Each wall is flat, endless, passes through zero and stands at right angles to its row. A trip goes straight from one point to another. Which walls does it cross, in order?

Walls:
(1): [0.65 0.03]
(2): [ 0.31 -0.05]
(3): [-0.16 -0.21]
(4): [-0.23  0.13]
Trips:
[0.25 0.09] to [0.29 0.18] => none
[0.15 0.20] to [0.18 0.63] => 4
[-0.11  0.23] to [ 0.24 -0.16] => 1, 2, 4
[-0.37  0.04] to [0.21 0.42] => 3, 1, 2
[0.01 0.21] to [-0.85  0.11] => 1, 3
[0.30 0.30] to [ 0.13 -0.02] => none

Walls:
(1): [-0.20  0.38  0.14 -0.42]
(2): [ 0.10  0.01  0.35 -0.16]
(3): [ 0.15  0.14 -0.03  0.23]
(4): [-0.19  0.24  0.16 -0.18]
(5): [-0.25  0.14 -0.11 -0.13]
(6): [ 0.12 -0.58  0.46  0.45]
(7): [-0.10 -0.12  0.04 -0.03]
Trips:
[0.15 0.03 0.42 0.22] to [ 0.06  0.44 -0.28  0.51] => 4, 2, 6, 5
[ 0.18 -0.27 -0.01  0.13] to [ 0.09  0.07 -0.29  0.00] => 7, 6, 5
[-0.35  0.37  0.14  0.40] to [ 0.21  0.02 -0.39 -0.65] => 3
[-0.07  0.20 -0.01 -0.02] to [-0.02  0.77  0.17 -0.66] => 2, 3
[ 0.14 -0.39  0.04 -0.06] to [ 0.00  0.04 -0.34 -0.17] => 2, 6, 5, 7, 1

Walls:
(1): [ 0.44  0.18 -0.22 -0.06 -0.35  0.24  0.49 -0.12 -0.55]
(2): [-0.05 -0.06 -0.34  0.03 -0.06  0.18 -0.56  0.02  0.11]
(3): [-0.12  0.20 -0.16  0.44 -0.08  0.20  0.15 -0.29  0.10]
(4): [-0.40 -0.02  0.42 -0.58 -0.12  0.27  0.09 -0.18  0.09]
Trips:
[-0.05  0.21  0.52 -0.03  0.26  0.07 -0.08  0.04  0.47] to [ 0.04  0.05 -0.38 -0.26 -0.19 -0.19 -0.04 -0.06 -0.77] => 1, 4, 2
[ 0.24 -0.05 -0.35 -0.28  0.07  0.17  0.85 -0.19 -0.18] to [-0.03  0.11 -0.35 -0.14  0.59  0.18  0.02 -0.59  0.70] => 1, 2
[-0.47  0.14 -0.12 -0.01  0.08 -0.01 -0.39  0.32  0.36] to [ 0.06  0.25 -0.01 -0.34  0.41 -0.20  0.17  0.46 -0.58] => 4, 2, 1

Walls:
(1): [-0.37  0.55 -0.01 -0.08  0.19  0.11 -0.02 -0.13 -0.12 -0.03  0.03  0.18]
(2): [ 0.08 -0.22 -0.06  0.34  0.21  0.02 -0.57  0.79  0.61  0.38  0.20  0.07]
(3): [-0.03  0.18  0.03  0.14  0.01 -0.16 -0.48  0.03  0.11 -0.08 -0.21  0.19]
(4): [-0.13  0.01 -0.13 -0.03 -0.35  0.20  0.28 -0.48 -0.04  0.48  0.01  0.02]
(5): [ 0.33 -0.06 -0.04  0.00 -0.56  0.12 -0.35 -0.24  0.37 -0.53  0.41  0.12]
(6): [ 0.18 -0.47  0.33  0.10 -0.09 -0.21  0.02  0.21 -0.31 -0.20 -0.24 -0.15]
(7): [-0.12 -0.40  0.07  0.04 -0.43 -0.03  0.92 -0.74 -0.28  0.18 -0.12 -0.03]
(8): [-0.74  0.60  0.10  0.36  0.08  0.32 -0.05  0.41  0.38  0.29  0.16  0.15]
(9): [-0.18 -0.04 -0.48  0.04  0.35  0.13  0.18  0.08  0.06 -0.70 -0.10  0.35]
Trips:
[ 0.27 -0.53  0.17  0.05 -0.18 -0.13 -0.10 -0.06  0.03  0.08  0.02  0.33] to [ 0.26  0.33 -0.01  0.09  0.16 -0.18  0.18 -0.27  0.28  0.01  0.19 -0.29] => 3, 6, 2, 1
[ 0.17 -0.13  0.19 -0.23  0.04 -0.41  0.19 -0.36 -0.45 -0.35  0.56 -0.05] to [ 0.18  0.13 -0.12  0.09  0.24  0.01  0.31 -0.43 -0.11  0.21 -0.12 -0.33] => 4, 5, 1, 6

Walls:
(1): [-0.24 -0.27 -0.19 -0.04 -0.17 -0.42 -0.40  0.03  0.44 -0.01  0.16 -0.33
  0.44  0.27  0.22 -0.54 -0.88  0.00  0.01 -0.17]
(2): [ 0.01 -0.05  0.27  0.22  0.35 -0.05  0.24 -0.20 -0.03 -0.23 -0.28  0.29
  0.05  0.01  0.59  0.53 -0.52  0.30  0.03 -0.36]
(3): [-0.49 -0.11 -0.05  0.54  0.29 -0.30 -0.16  0.15 -0.15 -0.22  0.07  0.39
 -0.09 -0.23  0.22 -0.14 -0.40 -0.05 -0.13  0.01]
(4): [ 0.14  0.12  0.09  0.06  0.24 -0.14 -0.25  0.34 -0.21  0.32  0.17  0.07
  0.45 -0.23  0.30  0.61 -0.27 -0.22 -0.10 -0.37]
(5): [ 0.27  0.08  0.04  0.10  0.13 -0.02  0.34  0.37 -0.45 -0.26 -0.31 -0.14
  0.01  0.05  0.23 -0.08  0.31  0.56  0.10 -0.29]
(6): [-0.01 -0.20 -0.04  0.13 -0.14  0.51  0.24 -0.03 -0.31 -0.18 -0.59 -0.45
  0.12  0.37  0.34 -0.16  0.32  0.32 -0.08 -0.31]
(7): [-0.21 -0.60  0.49  0.27  0.29 -0.10 -0.09 -0.07  0.17 -0.22  0.14  0.04
  0.13 -0.07  0.56 -0.42  0.26  0.22 -0.27  0.15]
(8): [ 0.05  0.46 -0.26 -0.19 -0.12  0.02 -0.38 -0.28 -0.32  0.14 -0.27 -0.01
 -0.16 -0.23 -0.23 -0.14  0.21  0.11  0.34 -0.26]
(9): [-0.06  0.27 -0.10  0.14 -0.01  0.05  0.03  0.06  0.99  0.05 -0.23  0.42
 -0.14  0.64  0.43  0.66  0.20  0.21  0.22  0.07]
(10): [ 0.02  0.10  0.32  0.36 -0.45 -0.06 -0.09  0.14 -0.14 -0.20  0.64 -0.20
  0.11 -0.03 -0.46  0.55  0.03  0.16  0.19 -0.05]
(11): [-0.18  0.16 -0.27 -0.16  0.08 -0.15 -0.01  0.17 -0.19  0.20  0.33 -0.22
 -0.58  0.20 -0.02 -0.55  0.19  0.08  0.33  0.09]
Trips:
[ 0.44 -0.04 -0.29 -0.44 -0.12  0.07  0.38  0.09 -0.23  0.67 -0.15 -0.08
  0.32 -0.05  0.20 -0.14 -0.45  0.12  0.22 -0.16] to [-0.38  0.27  0.13  0.35  0.02  0.26 -0.01 -0.05 -0.06  0.10 -0.45  0.04
 -0.03 -0.08  0.12  0.36  0.07  0.25 -0.59 -0.18] => 11, 1, 9, 3, 7
[ 0.19  0.25  0.07  0.09 -0.31  0.52 -0.30  0.05 -0.09 -0.20  0.72 -0.32
  0.00 -0.18  0.13  0.02 -0.47  0.27  0.23 -0.24] to [ 0.14 -0.11 -0.08 -0.22  0.17 -0.06  0.07 -0.08 -0.35  0.06 -0.19 -0.29
  0.60 -0.29 -0.19 -0.08  0.36  0.42 -0.15  0.19] => 5, 6, 2, 11, 7, 1, 10
